Rows are points. The last column is the point's height on a tilted bowl or saddle (a function of degree 2), plus a little noise. Count its main directions that bend up, bend down and stay straight.

Points (15 x 4)
[[-0.55 -0.06  0.16 -0.41]
 [ 0.10 -0.43 -0.17 -0.32]
 [ 0.08 -0.04 -0.33 -0.03]
 [ 0.38  0.27  0.56 -0.43]
 [-0.28  0.38  0.16 -0.28]
 [-0.24 -0.36 -0.42 -0.45]
 [-0.42 -0.24  0.11 -0.27]
 [ 0.30 -0.11 -0.03 -0.15]
 [ 0.70 -0.09 -0.54 -0.65]
 [-0.34 -0.40  0.37 -0.04]
 [-0.20  0.26  0.29 -0.28]
 [-0.07 -0.05 -0.13 -0.06]
 [ 0.14  0.48  0.03 -0.14]
 [ 0.07 -0.05 -0.31 -0.05]
 [-0.07 -0.06 -0.37 -0.02]]
Directions: 1 up, 2 down, 0 straight

Points (27 x 5)
[[-0.05  0.57 -0.42  0.23  0.57]
 [ 0.44 -0.17 -0.50  0.15  0.29]
 [-0.34  0.04  0.14  0.05  0.18]
 [-0.08  0.20 -0.07 -0.17  0.05]
 [ 0.27 -0.24  0.27 -0.32  0.12]
 [ 0.00  0.25 -0.33  0.46  0.47]
 [-0.11 -0.02 -0.37 -0.29  0.01]
 [-0.15  0.07  0.63  0.24  0.61]
 [ 0.00 -0.07 -0.70  0.04  0.24]
 [-0.19 -0.05  0.05 -0.16 -0.02]
 [ 0.40 -0.39  0.10 -0.04  0.21]
 [-0.15  0.08 -0.29 -0.16  0.04]
 [ 0.15  0.15 -0.25 -0.07  0.08]
 [-0.24  0.26 -0.37  0.24  0.38]
 [ 0.46 -0.06  0.41  0.38  0.57]
 [-0.08 -0.16  0.17 -0.72  0.07]
 [ 0.13  0.38  0.00  0.29  0.29]
 [ 0.02 -0.01  0.20 -0.38  0.01]
 [-0.22 -0.38 -0.25  0.51  0.34]
 [-0.40 -0.51  0.24  0.52  0.67]
 [ 0.08 -0.13 -0.32  0.22  0.13]
 [ 0.17 -0.03  0.09  0.05  0.09]
 [ 0.30 -0.05 -0.23  0.28  0.23]
 [-0.95 -0.41 -0.09 -0.63  0.12]
 [ 0.42 -0.40  0.13 -0.13  0.22]
 [ 0.45  0.30  0.09 -0.04  0.13]
 [ 0.36 -0.09 -0.26 -0.26  0.08]]
Directions: 3 up, 0 down, 1 straight
